Rows are points. The window is the flat piece filled in between its corners: a triangle in 3 columns, a solid with four corners in 4, and so on. A path goes straight from each point to the next, and from the last back to the first. List the points from which the path goes on through the window.

Window (4 x 4):
[[  1  44  -5 -15]
 [ 61 -25 -14  11]
 [-51  32 -11 -34]
 [ 30 -18   7  48]]
Path:
(1): [-21  27  19 -31]
(2): [ 24 -27  14  24]
(3): [ 10  38 -25  69]
(4): [-16  38 -28  -7]
(5): [ 40  17  12 -31]
(6): [ 41 -18   8  10]
(7): [ 41 -31 -21  30]
(8): [ 31  -4 -23  26]
(9): [ 6  7 31 26]
(10): [-62  -2  25 -53]
(11): [  1  52 -44  14]
(12): [  6  20 -24  50]
(13): [ 42 -37  22  26]
(14): [-2  9 24 21]
(15): [ -4  18 -37   0]
(16): [-28  10 -61   0]
Through the window after points: 2, 8, 10, 12, 16

Window (6 x 6):
[[ 12  36 -30 -54 -32 117]
 [  0  -5  22  18 -11 -39]
 [-18  14 -50 -11   0 -18]
 [-21  17  21   3  17  19]
 [ 22  44 -36  67 -16   9]
 [ 41  16  33  -9  27  38]]
Path:
(1): [  7  -2   5  30 -17  22]
(2): [ 17  61 -11  -7  -7   3]
(3): [ 38  62  11 -29   6   0]
(4): [ 0 -2 -6  3 17 46]
(5): [-18 -16  -7  -5   4  11]
(6): [ 33  65  -9   6 -36 -31]
(7): [-16  55  31 -28  12   7]
(8): [-11 -15 -11  -4   9  24]
(9): [ -7 -46  21   3  13  61]
(10): [ -6  65 -18 -46 -20  12]
(11): [ 14  45  11 -11  -5  23]
(12): [ 13 -19  10  20  -1  74]
Through the window after points: 5

Window (8 x 8):
[[  2  -2 -19 -26 -35  60   2 -20]
 [ 63 -19 -35 -10   8 -29  -7  87]
 [ 93 -23  10 -15 -14   9 -35 -29]
 [ -6   1  -5   6   3 -14  -6   7]
 [  6   9   0  -2  23  26  13 -12]
 [-22  27  49 -45   0 -18   1  32]
 [  1 -15   0 -26  25  10 -16 -26]
 [-15 -39  -8 -16 -51  57  41  57]]
Path:
(1): [ -2 -35 -11 -85 -12 -29  24  12]
(2): [  8  22  -9  54   3  54 -10  65]
(3): [ -5 -24  20  24 -11  21  -6  88]
(4): [ 15  -7  -5 -40 -11   0  16  -4]
(5): [ 21  12 -24 -33 -12 -29  53  19]
(6): [ 21 -26   8   0 -19  52 -39  26]
(7): [ 42   7   2   5  28  22 -32  14]
(8): [ 10  -8  -6 -33 -10 -19  13   7]
(9): [ 16  -1 -18 -35 -24  33  11 -18]
(10): [-15 -16  -5  14 -32  75 -29  30]
(11): [ 22 -27  25 -40 -24  40 -72  30]
(12): [ 33  -3 -17 -10 -26  25  19  -1]
(13): [  8  -4  -4 -23   0 -28   3   6]
(14): [ 43 -17  16  -2  15  27 -24  56]
(15): [ 36 -13  47 -34  22  11 -56  75]
(16): [ 32 -15 -64   9 -19 -18  37  11]
Through the window after points: 9, 15

Window (11 x 11):
[[ 69  11  -5 -22 -74  13  -3  66 -11 -41  33]
 [-16 -45  18 -24  46 -24 -18  48  12  42   6]
 [ 27 -61  13  -3  14 -20  26 -30  34  51 -31]
 [-36 -43  18 -21   3   7 -15 -32   5 -28 -42]
 [  8 -14   4  13  -6 -27  43 -20 -32 -65  28]
 [-60   3  -7  -1 -17  40  57 -15  21 -32  69]
 [-68  31  28  79 -27  -5 -45 -86   1 -24 -13]
 [-26  -1  -3  20  56  76 -14  12   0  -3 -28]
 [ 25 -49 -19 -15 -29 -13   4  -7 -50  13 -10]
 [ -5 -13  57 -20  12  38   0 -42 -34   7 -35]
 [ 18 -22  -7 -32   0 -26  36  88   8  51 -36]]
Path:
(1): [-13  12   0 -45   8  10  -6 -30 -32  -8   6]
(2): [-16 -38  28  49   0  20   8  30   7  -7 -24]
(3): [-15 -47  57  41  22  39 -44  67 -16  -2 -31]
(4): [ -9   0  -6  -9  19  26  21 -24  -8 -10  -6]
(5): [ 32  15 -16 -28  -8  -6   7   2  20 -12 -10]
(6): [-54 -62  25  22  14 -13   0  26 -12  33  -9]
(7): [-35 -31  54  30   3  11  24  60  -5 -32 -19]
(8): [  4 -19 -11 -26  20  -2  -5 -38  14  15  -4]
(9): [-12 -14   2 -50  33  -5   1 -17 -12  -1 -18]
(10): [-14 -45  24  35 -17   2 -13  13   2   7  -5]
(11): [-23 -76  62  28  -9  55  10   4  20 -14  -4]
(12): [  4  16   0 -26 -14  10  14  -9 -21  -9  11]
(13): [ 18  20 -39 -14  19 -43  13  -8  14  15  11]
(14): [  3 -42  30   1 -11  18  -1  12 -20 -18 -30]
(15): [ -7 -53  28  13 -39  14  16   7  11  10 -28]
(16): [ 35  41 -26 -54  -1  -5 -31  13 -29 -78  36]
Through the window after points: 3, 9, 11, 15
